Rows are points. Two turns around zero, p and q, are shown by what they do to some points. Write where each new point lands after one turn and then the other. Backwards means that the second turn is done in reverse. Each puzzle has new turns, and all numbers are rounded.

Turn p:
-0.017 -0.024 -0.025 -> -0.031 -0.003 -0.022
-0.022 0.007 0.014 -> -0.012 0.012 0.021
0.034 0.025 -0.037 -> 0.035 0.015 -0.041
0.005 -0.008 0.047 -> 0.007 -0.024 0.041
Turn q:
-0.007 0.003 0.046 -> 0.043 0.018 0.000
-0.011 0.008 -0.027 -> -0.028 0.004 -0.010
0.035 0.043 -0.032 -> -0.019 -0.043 -0.043
-0.005 -0.032 -0.011 -> -0.014 0.003 0.031
-0.013 -0.022 0.023 -> 0.017 0.019 0.023
Where do these land?
p, then q backwards: -0.005 0.038 -0.003 -> -0.029 -0.005 0.025
p, then q backwards: 0.012 -0.054 0.025 -> 0.052 -0.010 -0.029
p, then q backwards: -0.020 -0.002 0.041 -> 0.004 -0.045 -0.009
q, then p: 0.008 0.001 -0.033 -> -0.034 0.003 0.004
p, then q: 0.035 0.022 -0.023 -> -0.018 -0.043 -0.008
p, then q: -0.030 -0.006 -0.006 -> -0.004 0.028 -0.013
